Each row is a point. A path goes straight from each point to the next, and from the last back to the first. The post is the endless flat space through its rows: a point in 2 columns, a line in 3, a plane in 4, and so on, so that a path can go around it. How many times does the path go around the post? Going back the other way cancels.
In the rows, 128 means zero.

Post (1 x 2):
[[115 110]]
Path (14 x 2):
[[138 119]
 [131  95]
 [115  75]
 [ 93  97]
 [ 85 128]
 [114 127]
 [126 115]
 [138  83]
 [110  82]
 [ 92 105]
 [ 89 115]
 [ 85 109]
 [ 81 138]
 [109 144]]
Times around: 2

Post (2 x 3):
[[113 128  99]
 [141 123 150]]
Path (18 x 3):
[[137 146 106]
 [198  99 189]
 [141  94 154]
 [126 121 152]
 [ 93 154  90]
 [132 149  98]
 [102 133  55]
 [139  97 141]
 [ 98 114 117]
 [ 97 147 135]
 [124 167  88]
 [156 131 133]
 [119 117  96]
 [170  89 171]
 [154  93 141]
 [105  96 137]
 [110 127 129]
 [137 145 154]]
Times around: 3

Post (5 x 6):
[[151 160 133 167 132 110]
 [117 101 119 136  99 141]
 [126  98  96 149 143 147]
 [110 153 137  95  73  94]
 [176 104 123 129 107 157]]
Path (16 x 6):
[[109 139  77 108 104 130]
 [148 122 105 196 169 178]
 [109  87 138 134 117 146]
 [116  93 103 132 121 108]
 [115 100  98 171  85 123]
 [108 119  89 121 106 157]
 [143 148 138  94  97 148]
 [166 155 100 134 108 152]
 [157 109 111 148 118  95]
 [152 123 124 165 162 101]
 [112 160 147 134 104 117]
 [126 124 117 137 100 168]
 [111 126 128 136  38 130]
 [131  84 152 148  74 101]
 [198 131 153 115  86 127]
 [168 110  81 157 147 119]]
Times around: 0

Post (7 x 8):
[[128 126 147 109 118 123 116 128]
 [132 190 148 166 166 116  78 139]
 [114 158 101 117 162 139  95 129]
 [155 110 121  89 129 148 169 182]
 [138 166 142 115 203  96 109 127]
 [155 148 112 128 115 127 148 156]
 [110 127 156 159 156 110 105  74]]
Path (26 x 8):
[[114 143 173 125 196 116 132 126]
 [111 118 107 122 161 103 145 125]
 [158 109 120 165 149 122 118 146]
 [149 148 127 103 212 152 108 183]
 [174 138 137 160 112  82 122  91]
 [167 194 143 164 133 108  58 165]
 [155 148 140  96 121 146  96 135]
 [143 179 190 113 133  82 143 100]
 [131 156  89 109 132 170 145 196]
 [114 115 165 127 140 104 142  82]
 [101 100 121 164 192 134 159 128]
 [151 150 130 143 132 111 121 147]
 [142 133 139 159 185  92 110  79]
 [189 173 138 151 124 137 120 163]
 [143 137 111  72 118 126 155 146]
 [126 161 177 153 146 117 108 146]
 [114 121 148 130 154 106 129 139]
 [178 118 105 141 176  80 145 114]
 [143 152 107 140 139 124  95 106]
 [124 103 170 140 122 136 131  98]
 [113 174 147 146 161 121 129 120]
 [124 181 121 147 157  97 123 137]
 [153 181 101 113 101 105 110 173]
 [156 106 147  98 137 125 107 143]
 [128 110 171 127 155 136 118 114]
 [135 153 164 127 132 115 149 103]]
Times around: 4

Post (10 x 11):
[[140  95 111  82  80 116 104 109 141 112 152]
 [123  99 109 150 193 126 157 121 124  95  87]
 [149 133 150 140 108 130 101 153 119 157 144]
 [131 124  92 142 151 137 100 146 153 102 112]
 [112 172 111 174 148 116 166 108 130 152 106]
 [116 137 121 131 149 145 119  96 176  82 135]
 [155 155 124 131 128  86 108 157 124  96 129]
 [100 106 127 160 128 144 142 149  96 140  96]
 [119  98 126  98 117 162  80  96 153 117 109]
 [138 136 120 147 130 151  90 150  95 122 137]]
Path (22 x 11):
[[179 164 154 196 181 148  82 127 197 156 107]
 [143  52 161 157 199 139 138 135  69  95 111]
 [117 151  83 134 153 111 135 116  68 106 144]
 [ 97  90 135 117 137 136 103 153 121 104 120]
 [119 106 146 163 149 152  88 137 105  95 142]
 [134 128 114 195 119  97 158 156 119 149  73]
 [151 153 104 121 137 129 136 127 159 129 133]
 [141 120  96 154 127 111 150 171 107 137 107]
 [111 132  92 123 114 166 108 145 133 144 133]
 [143  70 100  67 109 109  87 141  84  63 173]
 [111  93 126 118 146 140  97 148 151 129 126]
 [100 176 128 114 124 130 127 124  94 129 115]
 [140 181 114 143 133 125  94 143 192 141 115]
 [117 138  75 126 172  80 150 130 149 101  91]
 [118 137 105 127 128 106  94 113 149 131  86]
 [127 168 132 174 105 114 123 114  96 125 136]
 [134 110  64 144 113 135 158 126  96 137 145]
 [124 164 107 159 176 101 137 169 108  85  78]
 [109 183 124 162 141 128 116 143 153 109 146]
 [133  69  55  95 166 149 117 142  88  60 113]
 [ 79 166  86 117 117 126 128 106 142 143 101]
 [126 106  98 117  97 126  76 148 174 130 129]]
Times around: 2

Post (11 x 12):
[[137 133 133 141 117 115 108 130 109 131 143 157]
 [137 144 104 110 106 148 154 157 141  96 109 120]
 [120 171 151 157 149  66 113 167 136 129 120 149]
 [149 119 159 139 108 110 168 102 128 134 125 131]
 [126  88 125 103  98  80  93 110 134 139 121 114]
 [ 92 164  87 108 139 142 165 153 122 178 121 148]
 [127 110 135 126  86 107 100 154 126 114  85 131]
 [119 130 116 135 155 151 105 109 137 151 107 108]
 [174 102 161 146 149 109 123 139 103 144 136 120]
 [106 111 136  98 125 110 127 115 147 159 138 167]
 [107 122 171 127 108 103 137  98 108 131 148 127]]
Path (30 x 12):
[[ 99 125 183 141  77 125 121 123 147 100  99 149]
 [174 135 157 129 123 142 132 107 160 124  99  99]
 [100 115 190 121 127  77 151 115 105 181  90 133]
 [110  51 160  89 124  83 122  45 131 160 136 114]
 [126 134  97 138 123 147  94 149 108  95 140 114]
 [167 174 137 178  86 117 168 149 132  96 121 106]
 [141 116  91 101  98 107  89 108  98 165 157 127]
 [153 151 140 144 111 134 134 138 105 125  75 129]
 [147 112 100 145  65 143  88 120  51 118 126 136]
 [147  96 135  97 104 159 171  96 112 163 142 184]
 [136 159 183 159 159  94 124 100 113 156 146 104]
 [116 153 153 136 126 134 110 152 135  95 143 124]
 [121 141 109 137 112  69 111 162 118 163 154 155]
 [134 110 124  84  73 158 156 134 140 122 103  99]
 [135 153 139 101 100 125 138 114 100  92 134 127]
 [146  68 154 131 131  51  97  73 116 130 124 116]
 [128 114  72 127  70 150 143  86  99 126 128 114]
 [ 84 241 132 168 114 129 157 151 184  57 113 121]
 [119 164 117 141 140  95  74 124 137 148 153 156]
 [151 129 122 117 155 136 134 141 108 147 138 118]
 [126  76 105  83  95 115 106 119 101 146 123 125]
 [126 102 117 125 119 138 142 163 119 129 100 138]
 [109 156  69 139 100 153  93 168 138  90 118 171]
 [108 103 126 110 141 140 112 108 121 150 167 171]
 [152  83 116 136 110  99  94 170 130 124 134 149]
 [ 75 120 135  90  95  99 110 171 103 161 156 172]
 [113 157 189 115 153  80 156 191 139 133 108 135]
 [157 138 106 115 109 109 101 122 126  78 121 100]
 [143 104 198 133 145 112 195 109 137 123 133 121]
 [121  90 159 109 111 115 190 112  85 196 181 170]]
Times around: 4
